Each row is a point. Each copy is the shape, with its points in the same order, turned, moved and blurred by noise. Is it also mirrored, or only turned?
In the rows, zero is written as 128.

Shape:
[[102 138 133]
 [207  69 130]
 [ 99 134 125]
 [117 144 129]
 [105 146 135]
 [115 129 102]
 [155 145 115]
 [105 136 128]
 [ 97  81 124]]
Copy 1:
[[114 153 104]
 [ 94  52 182]
 [116 148  99]
 [132 140 113]
 [125 158 111]
 [120 114  99]
 [145 108 129]
 [113 145 108]
 [ 69 115  94]]
Copy 1 is: only turned
Copy 2, 9 rows:
[[ 95 131 141]
 [166  65  57]
 [ 92 134 137]
 [111 131 140]
 [100 130 143]
 [119 148 117]
 [149 119 134]
 [102 130 137]
 [ 78 127  85]]
Copy 2 is: only turned

Shape, 7 rows:
[[ 94 126 114 136]
 [139 122  96 169]
 [100  96  92 128]
 [110 137 168 169]
 [108 161 142  95]
 [142  85 157 120]
 [138 140 161  96]]
Copy 1 (7 x 4):
[[ 98 120 161 135]
 [111 109 121 175]
 [111  88 174 147]
 [115 179 144 146]
 [108 135 137  81]
 [175 130 158 134]
 [147 138 131  89]]
Copy 1 is: only turned
Copy 2, 7 rows:
[[101 138  91 134]
 [127 172 117 164]
 [131 141  68 140]
 [ 75 174 128 108]
 [ 99  96 127 107]
 [151 166 111  84]
 [122 118 145  85]]
Copy 2 is: mirrored

Shape:
[[123 117 179 145  75  83]
 [152 135 123  74 128 105]
 [136  85 106 127 140 105]
 [132 129 164 100 161 130]
 [132 122 109 148  97 106]
 [125 131 124 149 135  97]
 [169 150 127 142 170 198]
 [104 132 117 138 123 142]
 [125 136 170 182 122 121]]
Copy 1 (9 x 6):
[[ 50 175 161 103 170 123]
 [ 89 151 102 104  86  97]
 [ 86 114 104 117 119 155]
 [ 85 118 160 125  87  99]
 [103 149 111 120 159 132]
 [ 87 131 125 144 144 118]
 [165  76 156 116 114  78]
 [129 144 141 139 132 132]
 [ 87 125 175 141 174 110]]
Copy 1 is: mirrored
Copy 2, 9 rows:
[[138  90 154  71  94 142]
 [161 168 153 127 134 100]
 [168 126 128 160 102 147]
 [134 109 135 146 143  84]
 [144 137 118 110 113 170]
 [132 130 107 124  99 134]
 [150 113  58 155 197 109]
 [113 128 113 137 137 153]
 [120  84  93  93 117 134]]
Copy 2 is: mirrored

Shape, 12 rows:
[[122 112 120 147  90 106  57 154]
 [128 109 119   7 129  97 147 158]
 [147 118 155 148 138 157 138 159]
 [145 109 140 135 128 154 162 143]
 [145 112 111 139 142 150 148 143]
 [124 124 149 147 147  60 141 110]
 [ 94 111 116 134 144 150 101 159]
 [115 109 133 147 128 107 156 144]
 [107 142 128 137 129 143 144 160]
 [144 135 124 124 141 122 110  84]
 [144 106 137 119 151 157 132 135]
 [136 133 121 149 157 125 143 154]]
Copy 1:
[[107  89  87  82 135 144  82 147]
 [145 142  77 125  20  88 156 103]
 [119 105 114 138 162 113 167 142]
 [119 118 130 136 147 108 168 114]
 [108 121 115 150 146 130 155 109]
 [156 189  96  97 155 129 124 127]
 [ 75 120  94 138 134 111 118 148]
 [121 148 103 112 156 103 135 106]
 [117 122 104 151 149  90 124 126]
 [139 152 135 136 124 162 117 144]
 [109 125 122 143 128 128 168 139]
 [125 136  88 152 161 125 144 121]]
Copy 1 is: only turned
Copy 2, 12 rows:
[[183 152 162 139 141 141 122  84]
 [123  68  78 184 167 105  63 151]
 [151 103 127 123  75 128 159 141]
 [129 108 128 127  89 100 150 152]
 [125  98 133 124 112 112 167 137]
 [ 98 119 141  77 116 144  84 127]
 [121 119 139 165 118 159 158 114]
 [113 114 160 120 106 126 116 147]
 [131 124 135 141 114 146 153 166]
 [117 138  95  91 135 119 137 101]
 [122 101 108 134  96 117 154 125]
 [121  99 139 104 113 145 154 151]]
Copy 2 is: only turned
Copy 3:
[[ 73  95 168 140 125  94 126  92]
 [121  75  85 161 102  90 114 229]
 [128 134 145  88 145 146 114 142]
 [154 133 139 104 129 141 104 150]
 [161 135 138 107 140 116 118 139]
 [ 98 190 120 173 128 124 124 140]
 [132  97 135 122 143 128 163 117]
 [136 145 137 154 143 139 113 138]
 [136 113 111 122 154 146 117 124]
 [120 159 109 118  89  94 131 121]
 [145 132 133  96 119 125 135 155]
 [138 148 124 118 164 120 125 134]]
Copy 3 is: only turned
